Every row gives one point. The points of each table are mixes of a few directions, plus a little noise. How many directions does each table use, and how many do they share? Where both have some left over, give the other angles between the two spaces (their principal angles), to ten degrees, smallest first.

First, 4 rows:
[[ 80  -4  16]
 [ 23  -1   5]
 [-77   4 -16]
 [-26   1  -5]]
Second, 4 rows:
[[ 46  -2   9]
 [  1   0   0]
 [ 48  -3  10]
 [-95   5 -19]]
Directions: first 1, second 1, shared 1

First:
[[-37  24 -28 -11   9  -4 -20  -3]
 [  7   9  -7  11 -10 -33  -6  11]
 [ -6  -9 -19  -6   7 -40 -33  17]
 [-76 -48  24  25 -10  95  15 -41]
 [ 89  -2  41 -28  14  34  48  -3]
 [ 59  27  18  22 -25 -29  37  10]
 [-33 -19 -16  -9  12  -5 -33   3]
 [ -3  17 -13  -3   1 -18  -8   5]]
Second (7 x 8):
[[  8  59 -38 -24  62 -53  26  21]
 [-30  13  -1   4 -12  41 -19  17]
 [ 62  12   8   6  23 -51  36  32]
 [-15 -10 -10 -30  -2  11 -14 -50]
 [-15   4  -1  -6 -27  32 -56  33]
 [ 14 -23  24  13  -8  11  38 -34]
 [-26 -54  18  36 -36   8 -10 -19]]
Directions: first 4, second 5, shared 3; angles 60

First:
[[ 20   3  -7 -33  14 -27 -34  57  23 -36  -6   7]
 [-12  13  -4 -11   2  14 -26   0 -20   1 -19 -35]
 [ -8   9  -3  -7   1  10 -17  -1 -14   1 -13 -24]
 [  8 -13   5  15  -4  -9  29  -7  16   4  18  31]
 [ 12 -16   6  18  -4 -14  36  -6  22   3  24  42]
 [-17  -3   6  29 -11  22  29 -48 -20  31   5  -6]
 [ -1  16  -9 -31  10   0 -48  32  -9 -20 -25 -34]
 [ -2  -9   6  22  -8   4  32 -27   1  16  14  18]]
Second (11 x 12):
[[ -6   7  -7 -23   4  24  34 -25   3  15  13  -1]
 [ -9  22 -21 -70  15  43  45 -26  11  15  19 -12]
 [  4   0   0   0   1  -9 -18  16   0 -10  -7  -3]
 [  2   9  -8 -28   8   2 -11  16   4 -10  -4 -10]
 [  1   9  -8 -28   8   5  -6  11   4  -7  -2  -9]
 [  5  10  -9 -32  10  -4 -27  30   5 -19 -10 -13]
 [  5  -1   1   3   1 -14 -25  21   0 -13 -10  -3]
 [ -3   9  -9 -29   6  18  18 -10   4   6   7  -5]
 [  1 -19  17  60 -15 -19  -4  -9  -9   6  -2  16]
 [ -5 -16  14  52 -16  -1  28 -35  -8  22  11  19]
 [  6 -30  28  95 -22 -44 -33  10 -14  -6 -14  21]]
Directions: first 2, second 2, shared 1; angles 80

First, 8 rows:
[[  2  32  36  20  35  -3  12  -5   8 -39 -21 -52   4  37  28  -2   9   1
   18  -3]
 [ -2  22  14  15  34   0  21  12   1 -17  27 -23  13 -11 -13 -35   6 -32
   28  12]
 [ 22  55  -2  -8 -19  37   6 -14  14  11  17 -12 -14  -3 -18  55   2 -27
    2  -8]
 [-11  -5   0   3 -33 -25 -40 -31  35  19 -65  24  57  53  59   6 -19  60
   -2 -30]
 [-11 -15  -7  -7   2  -6  -7   4  -5  -1  19   6 -19 -22 -22  -7   9  -3
  -12   9]
 [ 10   9 -11 -24  -8   5  12  -1   7  -2  27   4 -19 -17 -43   4  21  -8
  -14   6]
 [ 25 -58 -12   1   0   5  37  33 -50   8 -27  21  -6   4  21 -15 -18   8
   -2   5]
 [-34 -39 -18   0 -11 -13 -41   4  -9  22  23  31 -16 -41 -13  -6  -9   1
  -18   9]]
Second:
[[-10  -7   1  -3  11  28  -8   5   6  15  34  12 -19 -15 -19   7   3 -19
  -18   3]
 [-11   8 -10  -9  -9 -21 -12  -6   3  -3  20   1  -2 -24 -28 -10  10  -4
    4   8]
 [-22  39 -37  28 -38 -21 -29  -2  27 -12   4   8  11 -95  -4   9  -7 -20
   17   7]
 [  0 -28  21 -15  28  23   2   5 -28  23  30  -1 -24  36 -15   2  -2 -11
  -11   4]
 [ 26 -14  -9 -14  13  36  50  21  41 -17  -1  26   1  -7 -18 -22  30   7
  -40  -6]
 [ 20 -27   8 -41  13 -41  34   2 -46  -9  11 -14  -6  44 -41 -43  22  16
   13  15]
 [  2  -3  17  12   6  13  -6  -4  -8   8 -24  -9   4  36  38  19 -18   7
    3 -11]
 [-14  -5  21  17   7   6 -31  -7 -38  26  -1 -17 -10  29  33  31 -33 -12
   19  -2]
 [ 25  -2 -21  12 -14 -21  38  22 -33 -20 -26  -5   9 -31  10 -18  -9  -6
   29  11]
 [-26  23  14 -32  -1 -15 -41 -43  76  -4  11   5  15  37 -28  -5  39  41
  -36 -17]
 [ 10  16  -5  45 -17  12   3   8   0  -8 -59  -6  22 -11  73  29 -34   1
   21 -13]]
Directions: first 6, second 5, shared 3; angles 70, 70
